Every row gives one point. To make a cloud, some directions were put in groups of two or more. Within a group, all points are equally far from the middle, so they leave a hole (a ring in 2 directions, a hollow ball in 3). The other directions are filled evenly. Then the cloud was stretched, turned, moved and blurred a little. How many holes are there, and how many directions does each take, smallest first?

Cloud (22 x 3):
array([[-43,  47,  25],
       [ -8,  -1,  29],
       [-15,  55, -10],
       [-13, -31,  60],
       [ -2,  11,  51],
       [ 13,  64, -14],
       [  9,  17,  10],
       [ -5,   2,  20],
       [-31,  19,  41],
       [ 21, -18, -22],
       [-47,   7, -24],
       [-52, -11,  55],
       [ -6, -20, -25],
       [  9, -18,  63],
       [ 35,  43, -17],
       [  7, -10,   4],
       [ 28,  13,  17],
       [ 35, -46,  30],
       [ 31,   6,  47],
       [ 40,   3,  10],
       [ 14,  -1,  60],
       [-19,  30,   5]])
Holes: 0

Cloud (28 x 4):
array([[ -3,  23,  34,   8],
       [ 18,   3, -46,  23],
       [ 12, -14,  25,  21],
       [  9,  46, -36,  12],
       [-28, -27,   1,  48],
       [-17,  28, -28,  -6],
       [-53,   6,   7, -40],
       [-10,  21, -30,  33],
       [-11,   9,  12,  -2],
       [ 28,  40, -24, -32],
       [-20,  60, -41,  56],
       [  6,  57,   2,  57],
       [-58,  33,  29, -21],
       [-57, -30,  40,  33],
       [ 18,  17,  28,  30],
       [ 25,  41,  -4,   3],
       [ 12,  50,  21,  23],
       [ -6, -14,  11, -15],
       [-38,  53,   3, -13],
       [ 36, -20, -12,  -1],
       [-54,  18,   7,  59],
       [ 18,  22,  30,   8],
       [  5,  28, -25,  -9],
       [-36,  62, -26, -23],
       [-36, -12,  32,  49],
       [-45,  25, -31,  44],
       [ -9,   5,  18,   8],
       [-25, -12, -20,  46]])
Holes: 0

Cloud, 50 rows:
array([[ 53,  41,  12, -30,  -6, -30],
       [  0,  52,  22,  19, -22,  17],
       [ 13, -34, -36,  37,   8, -15],
       [ -7,  40, -38, -18,  35, -19],
       [  6, -22,  26, -36,  23,  39],
       [ 53,  26,   5, -17, -42, -23],
       [ 31,  45,  15, -32, -53,  15],
       [ 11,  28, -60, -40, -34,  44],
       [-23,  11, -15,  59, -29, -20],
       [ 47,   1,  12, -43,  16,  32],
       [  5, -25, -17, -26,  41, -40],
       [ 46, -19, -24,  16,  -9, -24],
       [-39,  -3, -19, -23,  17,  41],
       [ 16, -19,  17,  -7, -61,  50],
       [ 12, -33, -30, -16, -19, -17],
       [ 12,  45, -41,  55,   6, -26],
       [ 22,  53,   6, -21,   9,  32],
       [ -4, -31, -30, -26,  -7, -47],
       [ 53,  -6,  15,  14,  18,  34],
       [ 27,  49, -34,  -7,  36, -28],
       [ 31,   6, -63,   3, -22,  32],
       [ 42,  12,   0, -33, -55,   0],
       [  8, -19,  15,  10,  37,   1],
       [ 41,  20,   4,  -5, -20,  55],
       [  6,  43,  28,   1,   3, -52],
       [-18, -30, -34,  32, -19,  23],
       [ 10, -23,  35,  -7, -23,  29],
       [  5,  54,  10,   3, -28,  29],
       [ 34,  30, -25,  35, -42,  34],
       [ 25, -18,  31,  36,  25, -44],
       [ 13, -24, -26,   6, -41,  51],
       [ 20,  45, -15, -44, -51, -31],
       [ 40,  44, -49,  39,  23, -42],
       [ 57,   3,  26,  30,   4,  39],
       [ 58,  30,  20,  38, -48,  -7],
       [-11, -13,  32,   2, -42, -23],
       [-13,   4,  38,  -7,   5,  -5],
       [ 24,  38, -60,  21, -20, -21],
       [ 43,  15, -32,  41, -30,  25],
       [ 29,  46,  -3, -16, -12,  24],
       [-35,  20, -47,   7, -25, -18],
       [ 16, -23,  17, -31,  19,  36],
       [ 50, -14,  18, -46,   7, -29],
       [  8,  48, -42,  19,  22,  32],
       [ 10,  51,   1, -16, -12, -22],
       [-20,  -1,  15, -14,  19,  13],
       [  5, -22,  19, -34,  17,  41],
       [  7, -31, -19, -27, -22,  -1],
       [ 39,  -6, -12,  50, -35,  47],
       [ 26, -17,  56,  36,  23,  36]])
Holes: 1 (2)

Cloud (81 x 8):
array([[ 28,  18, -13,  17, -43, -43,  -1,   8],
       [ 46,  -9,  16, -43, -15, -12, -28,  39],
       [ 46, -23,  24, -40,  -2, -31,  47,  -9],
       [-14, -44, -14, -43,   7,   7,  31, -33],
       [ -8, -52,  13,  -1, -11,   7, -41, -41],
       [ 20, -15,  21,  -1,  13,  41,  23,  68],
       [-12,  -7,  -3,   6,  24, -67,  43, -23],
       [-49,  31,  49, -17,  22, -29,  30,  30],
       [-48,  -9, -27,   7,  62,  18,  10,   2],
       [-19, -10, -39, -25, -39,  31,   6,  17],
       [  6, -58, -19, -29,  -4, -26,  39, -14],
       [ -5,  11,  74, -17,  47, -42,  -1,  13],
       [  8,  37,  -8,  32, -44, -11,  -3,  -8],
       [ 31, -17,  30,  -5,   6,  -5,  -5, -65],
       [ -2, -14, -38, -18,  34,  17, -33, -23],
       [ -8, -55,  -4, -38,  54, -23, -11,  30],
       [ -5,  -3,   9,  39,  44,  39,  40,  -2],
       [  9,  19,   2, -12, -12,  25,  14, -54],
       [-53,  -8,  -1, -13,   7, -60, -18,  24],
       [ 37,  23,   0, -48,  19,  30, -10,   9],
       [-57, -33,   0,  56,   7,   3,   9, -17],
       [-27,  18,   2,  35,   2, -19,  12, -61],
       [ 35, -33,   1,  58,  -7, -24,   6,  17],
       [ 15,   4, -49, -16,  25,  21,   0,  45],
       [-60, -33,  59,   7,   9, -37,   6,  20],
       [ 46,  -6, -27,  24,  43, -15,   9,  33],
       [  7, -35,  34, -32,  33, -22,  11, -50],
       [ 32, -11,  13,  39, -33,   2, -35,   5],
       [-11, -55,  -5,  -9,   2, -52, -12, -32],
       [-23, -29, -22, -10, -58,  16,  25,  11],
       [ 16, -10,   8,  -1, -39,  41,  -9,  41],
       [ 43, -51,  26, -44, -19,  23,   9,   7],
       [-32, -72, -13,  19,  26, -18,   8,  33],
       [ 15,   2,  54, -46,  22, -21, -26, -29],
       [  5, -67,   9,  12,   1,  43,  24, -11],
       [ 54,  -1,  45, -12,   5, -13,  42, -22],
       [  1,  36,  56, -19,   8, -32, -18,  31],
       [-51, -32,  18, -49,  19, -37, -18,   2],
       [-41, -11,   4,  23, -54,  20,  -8,  10],
       [ 27, -28,  18,  45,  21,  14, -26, -37],
       [ 30, -29, -16, -29,  27,   3, -19,  64],
       [ 31, -25,  25, -22,  62,   0,  22,  58],
       [-30, -67, -11,  27,  12, -25,   3, -26],
       [-33,   4,  49,  18,  58, -30, -16, -20],
       [-17,  34,  18,  16,  22,  -5, -34, -40],
       [ 17, -48, -30,   2, -29, -46,  10,   8],
       [ 30, -24, -22, -16, -21,  51,  17,  14],
       [-40, -11,  57,  29,  10, -12,   1,  56],
       [ 41, -32,  -6, -12,  13, -16, -46,  39],
       [  3, -32, -26,   2,  41,  29,  -4,  62],
       [-49,  12,   0,   4,  17, -53,  -2,  45],
       [-34,   0, -12, -28,  14, -64,  -5,  29],
       [ 51,  29,  11, -34, -11, -13,  36,   4],
       [-36,   8,  63,  29,  18,  -9,  38, -20],
       [ 29, -23, -20,  15,   0, -22,  -3,  63],
       [ 41, -20,  12, -30,   5, -54,   4, -31],
       [-59, -33, -10, -17,  19,  21, -27, -11],
       [ 37, -46,   9,  -2,  35, -21, -49,   0],
       [ -1,  33, -10,  33,  52,  19,   5,  21],
       [-12,   9,  -9, -40,  17, -22,  29, -49],
       [ -9, -31,  30, -25,  11, -67,  26, -18],
       [-15,  -5,  36,  24,  74, -18,  -8,  39],
       [ 37,  37,  34,   7,   0,  12,  35, -17],
       [-20,   1, -13, -49,   4,  41, -20,   2],
       [-22, -31, -33, -15, -23,  26,  11,  53],
       [-55, -32,  31, -43,  17,  28, -15,  -4],
       [-43,   3,  46,  24, -43, -22,  14, -14],
       [-10,   4,  42,  -7, -51,  -7,  35, -29],
       [-65,  -9,  58,   1,  22, -35,  10, -13],
       [-14, -23,  26,  13,  89,  -1,   2,  22],
       [ -7,  -8,   4,  18,  -7,  53, -29, -21],
       [  7, -17,   0,  -9,  40, -11,  55,  62],
       [-58,  13,  -4,  33, -17, -26,   2,  37],
       [-58,  -6, -16,  10,  51,  12,   1, -21],
       [  8,  30, -14, -16, -41, -25,   2, -36],
       [  4, -16, -11, -10,  35,   2, -44,  62],
       [-30,   9,  31, -16,  41, -36,  -3, -48],
       [ 56,  -5, -30, -28,  38,  11,   6,   7],
       [ 61,  -5,  -7,  13,  12, -44, -13,   9],
       [-25, -42,  15, -14,  65, -29,  36,  32],
       [  5,  -5,  23, -25,  16,   8,  -6, -65]])
Holes: 1 (8)

Cloud (102 x 9):
array([[ -1, -21, -27,  -1, -18,  21,  49, -17,  53],
       [ 45,  -7,  34, -25,   9, -16, -35,  12,  24],
       [  1, -18, -25, -23,  30,  29,  31,  33, -27],
       [-20,  49, -32,  12, -25, -24,  -1,   8,  20],
       [ 59,  36,   3,  37,   0,  -7,  10, -12,  20],
       [ 18, -23,  -9,   9,   4, -36, -24, -44,  45],
       [-12, -20,  14,  24,  52,  40,  37,   9,  50],
       [  7,  19, -35,  15,  15, -35, -17,  34,  64],
       [-35,  38, -21,   5,  31, -37,  60,  11,  26],
       [-26,  -8,  73,  13,  -4,  -5,  34, -36,   0],
       [-27,  49,  31,  30,  -7, -46,  30, -26,  44],
       [-50,  24,  17,   0,   3,  46,  50,  13,  -5],
       [-18,   1, -29,  -9, -24, -49,  18,  -6,   5],
       [-29, -32,  48, -27,  11,   6, -21,  14,  54],
       [ 35,  30,   9, -22,  78,  19,  17,  14, -15],
       [  0,  53,  -6,  27,  72,  15, -15,  51,  24],
       [ 32, -29, -27,  38,  35,  54, -19,  -9,  13],
       [ 10,  55,  31,  29, -33,  16,   7,   1,  13],
       [-55,  -5,  -8, -29,  -9,  -5, -23,  49,  23],
       [-28, -11,  61,  22,   1, -13,  23, -35, -34],
       [ 32,   1,  17, -34, -19,  15, -34,  29,  12],
       [ 13,   7,   4, -15,  50, -55,  11,  -7,  47],
       [  1,  74,  33,   7,  38, -41,  17,  -2,   7],
       [-63,   8,  17, -50,   5,  50,  -4,  -5,  11],
       [-28,   7,  19,  40,  -9,   5, -15,  15,  72],
       [  1, -21,  26, -48,  40,  40,  22, -37, -10],
       [-23,  76,   8,  27,  35,  -7,  46, -18,  14],
       [-40,  17, -28,  52,  36,  -1,  -5,  28,  10],
       [  8,   1,  24, -63, -16,   4,  57, -14,  28],
       [ -2, -40, -12,   7,  44, -20, -38, -13,  18],
       [  7, -12, -32,  -3, -38,  40,  14,   2,  -6],
       [-49,  22,   0, -51, -26,  42,  24,  -1,  49],
       [-18,  59, -28,  11,  22,  48,   1,  -7,  11],
       [ 21, -19,  30,  23, -29,  52,   0, -19,  16],
       [-19, -34,  -2, -38, -15,  47, -27, -28,  -6],
       [ 26,   5,  34,  12,  12, -23,  41,  32,   2],
       [ 18,  11, -48,  -9,  63,  -3, -40,  31,  18],
       [-32, -35,  15,  -2,  36, -27, -19,  -5,  24],
       [ 43,  20,  -3,  47,  25, -11,  44, -13,  46],
       [-14,   6, -27,  40,   4, -45, -29,  40,  26],
       [-17,  72,   5,  32,  42, -12,  31, -21, -14],
       [  0,  35,   2,  -9,  -8,  10, -74,  14, -39],
       [ 48,  11, -15,  25,  30,  31,   8,  26, -40],
       [ 15,  14,  45,  -8, -34, -26, -12,  17, -17],
       [  3,  23, -14,  15,  78,  21,  48, -19,  44],
       [-28,  55,  30,  16,   6,  47,  24, -32, -17],
       [ 19, -29,   3,  23, -25,  57,  27, -23,  11],
       [ 13,  -2,   5,   9,  28, -12,  38,  65,  25],
       [-12, -17,  29,  19,  17, -34,  20,  17, -31],
       [ 25,  -9,  -5,  25,  54,  37,  33,  32,   2],
       [ 31,  12,   2, -37,   4,  18,   9,  60,  12],
       [ 22, -32, -20,   7,  -3, -35,  -4,  26,  45],
       [-38, -42,  14,   0,   9,  31,  19, -21,  51],
       [  8, -22,  33, -20, -52, -19,   7, -22, -18],
       [ 40,  -8, -13,  43,  20, -43, -34,  30,  13],
       [  1, -36,  28, -31,  13,   2,  13, -40, -39],
       [ 15,  34, -36,  -9,  50, -14,  22, -12, -26],
       [ 43, -38, -28,  46, -22,  10,  -9, -20,  35],
       [-18,  56,  25,  42,  36, -40,  42, -12,  21],
       [ 32,  33,  28,  23, -19,  12,  -5,  27,  33],
       [ -3,  27,  41, -54,  36,  47,   6, -42,  -5],
       [-14, -47,  13,   3,   5, -26, -37,  18,   5],
       [ 15, -21,  14,  -8,  -9,  25,  58,  -3,  65],
       [  1,  -4,  52, -38, -26,  37,  13, -39,  18],
       [  9,   2,  41,  51,   3, -39,  -8, -44,  48],
       [  5, -27, -23, -35,  17,  28,  -8,  40, -25],
       [ 20,  28, -20,  -1, -24, -14, -39, -38,  14],
       [ 29, -12,   3, -19,  22,  -2,  44, -19, -37],
       [-15,  29,  40,  17,  68,  12,  16, -15,  68],
       [ 30,  35,   0,  51,  15,  55, -27, -19,   8],
       [  4,  49,   0, -53,   6, -30, -34,  -2,   1],
       [  7, -16,  12, -10, -15,  27,  52, -67,  -1],
       [ -4,  64,  28,  22, -27,  15,  17,  11,  19],
       [ 26,  28, -11,  44,  44,  36, -49,  22,   9],
       [ 26,  10,  48,  -1,  62,   3, -12, -27,  19],
       [ 18,   9,  -6, -29,   6,   4, -14, -48,  54],
       [-35, -27,   3, -18, -16, -24,  -9, -58,  20],
       [-12, -17, -38,  51,  39,  -6, -39,  19,  16],
       [ 46, -27,  12, -23,  23,  -5, -45, -21,  -7],
       [ 14,  -3,  -6, -40,  -9,  -4,  58, -25,  28],
       [ -2,  26, -11,   3,   9, -50, -40,  11,  56],
       [-21,   0, -21,  61,  16, -16, -32,  42,   5],
       [-47, -20,  14,  -7,  25,  27,  68, -22,  41],
       [-14,  65,  13,   9,  48,   9,  31, -46,  15],
       [ 23,  37,  55,   0,  16,  18, -13, -45,  32],
       [ 12, -19,  26,  18,  35,  30,  -6,   4, -52],
       [-45,  -6, -19,  10, -38,   3,  -4, -20,  45],
       [-36,  19, -15,   3, -36, -20,  28, -19,  50],
       [  1,  61,   8,  -1,  61,  57,   1,   0,  -1],
       [-58, -23,  21, -49,  34, -18,   9,  -9,  32],
       [-42,  37,  55, -24,   7,  35,  45, -31,  -7],
       [-43,  49,  29, -29,   7,  55, -13, -14,  19],
       [ 11,  41,  37,  31,   5,  37,  43, -18, -35],
       [ 26,  16, -52,  51,  50,   7,  14,  23,  22],
       [ -2,  25,  15,  58, -11,  27, -54,  19,  -7],
       [ 26,  46,  -3, -32,   4,   9,  33, -21,  39],
       [ 19,   8,  21, -38,  30,  45, -11, -52,  25],
       [-29,  11,  17, -35, -50, -22, -32, -12, -12],
       [-38,   3,   4, -20,   5,  24,  91,   1,  23],
       [-24,  65, -14,  15,  41, -18,  28,  -6, -23],
       [-32,  13, -31,  -5,  20,  18, -36, -18,  49],
       [-38,  25,  18,  -6, -23, -60,  -1, -28,  14]])
Holes: 2 (4, 4)
